Rows are points. Each copy is the shape, with its points in the same order, turned, moved and blurred by noise. Some copies are also mirrored. Which?

Shape (8 x 3):
[-0.19 0.31 -0.06]
[-0.41 0.51 -0.16]
[0.28 0.40 -0.15]
[0.01 -0.17 0.45]
[-0.60 0.04 0.15]
[-0.27 -0.52 -0.50]
[0.08 -0.05 -0.08]
[-0.16 0.04 0.05]
Copy 1 (8 x 3):
[0.12 -0.29 -0.15]
[0.13 -0.54 -0.32]
[0.52 0.09 -0.12]
[-0.11 0.00 0.56]
[-0.34 -0.52 -0.05]
[-0.55 0.30 -0.36]
[0.00 0.12 0.00]
[-0.03 -0.13 0.04]
Copy 1 is: mirrored
Copy 2:
[-0.15 0.45 -0.12]
[-0.38 0.66 -0.26]
[0.30 0.42 -0.25]
[0.02 0.02 0.44]
[-0.60 0.27 0.19]
[-0.48 -0.39 -0.46]
[0.06 0.04 -0.11]
[-0.18 0.20 0.02]
Copy 2 is: only turned
Copy 3, 8 rows:
[0.27 -0.26 0.15]
[0.29 -0.51 0.32]
[0.54 -0.04 0.01]
[-0.25 0.19 0.04]
[-0.26 -0.46 0.30]
[-0.17 -0.62 -0.64]
[0.14 -0.07 -0.17]
[-0.02 -0.17 0.05]
Copy 3 is: mirrored

Shape:
[-0.13 0.00 -0.18 -0.34]
[-0.11 -0.35 0.08 0.20]
[0.09 -0.11 0.39 0.06]
[0.50 -0.48 0.05 0.02]
[0.01 -0.37 0.36 -0.03]
[-0.19 -0.07 -0.17 -0.39]
[-0.34 0.98 -0.21 -0.25]
[-0.21 -0.32 -0.18 -0.04]
Copy 1, 8 rows:
[0.08 0.02 -0.27 -0.19]
[0.08 -0.36 -0.11 0.35]
[0.48 -0.09 -0.09 0.37]
[0.38 -0.44 0.38 0.06]
[0.47 -0.35 -0.15 0.30]
[0.07 -0.06 -0.32 -0.24]
[-0.08 0.97 -0.45 -0.07]
[-0.08 -0.30 -0.20 0.05]
Copy 1 is: mirrored
Copy 2:
[0.13 0.26 0.04 -0.20]
[0.09 -0.26 -0.06 0.27]
[-0.10 -0.22 -0.42 0.07]
[0.50 -0.44 -0.40 -0.09]
[-0.08 -0.41 -0.24 0.02]
[0.10 0.19 0.13 -0.20]
[-0.38 1.08 -0.18 -0.01]
[0.20 -0.04 0.17 0.09]
Copy 2 is: mirrored
Copy 3 (8 x 4):
[-0.12 0.15 -0.05 -0.41]
[-0.19 -0.26 0.12 0.05]
[0.01 -0.04 0.44 0.05]
[0.37 -0.39 0.15 -0.20]
[-0.10 -0.22 0.52 -0.11]
[-0.25 0.16 -0.05 -0.50]
[-0.30 1.13 -0.26 -0.03]
[-0.24 -0.19 -0.06 -0.20]
Copy 3 is: only turned

Shape (10 x 6):
[-0.10 0.19 -0.45 -0.03 0.27 -0.03]
[0.21 0.45 0.10 0.19 -0.37 -0.33]
[0.24 0.18 -0.41 0.54 0.50 -0.59]
[-0.26 0.03 0.05 -0.45 -0.19 -0.47]
[0.48 0.47 0.02 0.21 -0.12 0.14]
[-0.48 -0.25 -0.20 -0.03 0.23 0.15]
[-0.35 -0.08 0.20 -0.24 -0.44 0.30]
[0.19 0.19 -0.19 0.41 0.17 0.08]
[-0.28 -0.34 0.21 -0.44 0.06 0.18]
[0.23 -0.14 -0.31 0.11 -0.17 0.20]
Copy 1:
[-0.06 0.30 -0.59 -0.26 0.09 0.02]
[0.09 0.26 0.06 0.23 -0.13 -0.67]
[0.17 0.95 -0.28 -0.45 -0.27 -0.19]
[-0.33 -0.22 -0.19 -0.39 0.12 -0.63]
[0.33 0.31 0.06 0.44 0.04 -0.20]
[-0.26 -0.14 -0.47 -0.37 -0.18 0.22]
[-0.21 -0.57 -0.11 0.16 -0.12 -0.15]
[0.23 0.41 -0.11 0.01 -0.22 0.08]
[-0.19 -0.53 -0.09 -0.46 0.10 0.11]
[0.41 -0.12 -0.37 -0.06 -0.25 -0.09]
Copy 1 is: mirrored
Copy 2:
[-0.24 0.13 -0.04 0.22 0.20 0.07]
[-0.36 0.36 0.36 0.03 -0.66 0.06]
[-0.47 -0.06 0.44 0.56 0.02 -0.50]
[0.23 0.22 -0.11 -0.34 -0.32 -0.15]
[-0.47 0.28 0.58 0.10 -0.32 0.42]
[0.35 0.00 -0.18 0.37 0.13 0.26]
[0.39 0.26 -0.13 -0.06 -0.46 0.65]
[-0.32 0.09 0.39 0.49 -0.09 0.26]
[0.63 0.10 0.05 -0.15 0.00 0.39]
[-0.19 -0.25 0.20 0.16 -0.19 0.46]
Copy 2 is: mirrored
